Each row of a before or after table is a point. One or more steps were done to the points. Then noise was added and the rows were shuffled. The steps act on columns, c1 being the first. Name the steps. A step turns or swaps two columns, mirrors them in a line or flattens them onto one, adds a multiple of one to another, or multiplies or shifts one. Angles are multiples of 10 degrees, from the lower column toward the higher: turns from -170 to 170, lines from 10 to 170 but not 90. Use the fewest steps. Two steps may share a column if one is a turn and the other turns, adds or multiplies; they go together, in the order done. Otherwise the lowest column goes first.
In the rows, zero is written as 128.

Before (8 x 3):
0: 128 144 134
1: 119 169 106
2: 126 199 140
3: 106 106 188
4: 187 182 123
5:  82  85 129
6: 152 185 111
7:  96 118  86
After (8 x 3):
0: 105 106 172
1:  82  86  98
2: 151 186 151
3: 126 200 190
4: 120 169 137
5:  97 119  79
6: 186 183 160
7: 127 144 146
Steps: add 0.7 times c2 to c3

Before (13 x 8):
0: 156 157 175 139 217 138 114 115
1: 162 139 111 153 184 160 149  86
2: 173 135 108 140 173  62 154 118
3: 191 149 174 161 170  89 159 146
4: 130 103 146 155 179  97 110 122
5:  58 149 135 101 112 166 162 170
6:  85 159 153 191  49 129 153 145
7: 192 116 166 115 133  84 115  83
8:  22 143 117 177  71 148 125 163
9:  68 171 121 151  61 156 124 150
10: 191 129 126 152 154 123  99 152
11:  65  94 123 159  64 188 154 179
12: 171 167 111 106 220 143  97 142
After (13 x 8):
0: 177 182 125 133 211 131 144 136
1: 195 129 131 126 149 117 132 118
2:  57 140  83 131  74 117 155 143
3: 189 139  87 130 213 118 130 132
4: 195 160 158 129 119 155 141 111
5:  57 144 117 132 121 109 190 144
6:  73 171 109 136  59 122 183 120
7:  55 104 156 130  73  97 184 155
8: 182 116 108 127 165 137 179  73
9: 140 131 156 128 182 135 138  99
10:  17 126 109 129  93 111 157 123
11: 171 123 108 126 181 136 177 175
12: 201 177 132 131 162 127 187  88
Steps: turn c1 and c5 by -10 degrees; turn c2 and c3 by -60 degrees; multiply c4 by 0; turn c6 and c8 by 120 degrees; multiply c6 by 0.4; shift c7 by 30

Before (12 x 12):
0: 122  44  70  74 118 107 110 115 141 136 103 159
1:  87 126  93 135 130  91 130  91 156 148  73 139
2: 111  97 146 131 105 124  99 150 108  52 129 147
3: 200 149 109 149 143 165 127 149 155 156  75 141
4: 149 167 150 111 131 109 126 149 129 127  63 170
5: 248 150 135 149 141 120 152 151 132  74 111 150
6:  97 142  61 100 133 116 107 128  93 130 113 113
7: 159 153 102 120  95 147 163   7 134 149  83 108
8: 149 147 153 118 148 116 121  39 131 143 128 153
9:  94 135 149 103 115 100 205 129 154 131 119 150
10: 187 163 118 113 111 133 147 145 176  77 126 152
11:  83 110 136 105 149 137 113 141 130  48  76  92
After (12 x 12):
0: 142 149 158 120 154 117 118  39 131 135 119 152
1: 163 152 103 131 109 156 142   9 126 156  83 107
2: 188 159 114 118 134 138 135 147 174  77 123 157
3: 102 139 148 108  98 139 134 124 160 132 111 155
4:  86 127  93 153 118 105 112  91 158 146  83 134
5: 142 169 152 132 140 113 116 147 126 128  59 170
6:  76 110 139 126 133 129 129 150 133  49  71  97
7: 120  99 141 132  96 113 121 154 107  49 124 148
8: 234 153 138 153 183 135 137 152 134  71 115 151
9: 191 151 107 166 168 160 144 149 160 157  83 144
10: 100 142  65 101 125 113 117 126  95 124 104 109
11: 121  48  70  87 122 105 115 119 142 136  83 159
Steps: turn c1 and c5 by 20 degrees; turn c4 and c11 by 20 degrees; flatten c6 and c7 onto the line at 30 degrees

Before (13 x 20):
0: 137 107 107 172  92 128 135 142  97 133 128  92 145 129 143  64 150 156 104  96
1: 104 121 198 161 157  92 118 102 137 166 123 119 144 142 112 151 121 147 105 151
2:  82 129 112 117  79 174 133 115 111 141 130 166 136 104  67  88  97 139 170 134
3:  71  99 176 165  77  93 149 170 165 116 168 114 180 136 121 136 162 106 116 143
4: 101 135 145 114  98 183 141 148 160 112 175 159  91 160  96 123  86 129 143  88
5: 111 167 110 175  91 134  69 184  86  93 136  95 149  73 110  93 148 153 106 115
6: 116 167 131  97 124 120 143 147 127 193 106 146 115 176 130 129 101 138 164 143
7: 126 176 112 183 145 173  61 135 165 161 134 197  95 152 138 107 119 161  76  84
8: 133 113 116  95 118  95 117 166 169 168 108 103 179 170 140 139  91 160 157  98
9: 131 127 206 121 140 131 161  84  95 128 120 164 185 132  93  96 132 158 109 125
10:  71 131 149 163 159 161  80 123 185  99 124 179 112  99 128  98 130  84 125 157
11: 125 167 183 112  70 146  81  88 101 105 175 106 188  86 100 149 129 155 119 177
12: 134 138 192  93 117  90 100 172 189 162 101 152 108  95 136  57  72 121 115 119
After (13 x 20):
0: 103 128 103 110  97 191 143 152 157  98 181 163  65 168 101 124  97 129 138 222
1: 128 117  80  98 118  95 122 164 147 144 109 102 181 182 140 141  73 150 161 227
2: 105 124 161 163 158  92 118 101 106 155 125 123 123 130 108 151 103 146 100 124
3: 135 131 164 121 140 130 159  79 144 132 122 160 188 124  93  98 127 158 106  59
4: 124 168 137 110  65 147  89  92  94 110 172 104 182  81 104 154 138 153 120  45
5: 121 180  73 177 146 174  60 135 159 149 130 193  90 137 139 105 104 160  76 230
6:  72 136 105 166 155 161  82 119  79 106 122 178  57  95 125  92 148  85 125 217
7: 115 167  90  99 124 119 142 146 118 171 100 148 110 189 132 126  67 140 166 119
8:  73 102 128 166  77  97 151 169 105 137 172 112 123 132 118 140 165 114 115 187
9: 134 111  64 172  87 126 135 141 166 143 127  94 151 119 137  60 145 162 106  96
10: 116 166  67 177  91 137  60 182 162 108 133  94 136  62 112  87 161 158 108  52
11: 133 137 152  93 122  92 100 168 115 129 106 158 116  89 137  60  64 122 116 247
12:  86 128  69 118  78 176 135 120 126 120 125 161  89 120  69  90  93 141 172  95
Steps: add 1 times c1 to c13; shift c3 by -40; turn c9 and c20 by 110 degrees; multiply c20 by 2; turn c10 and c17 by -30 degrees; add 0.3 times c19 to c14
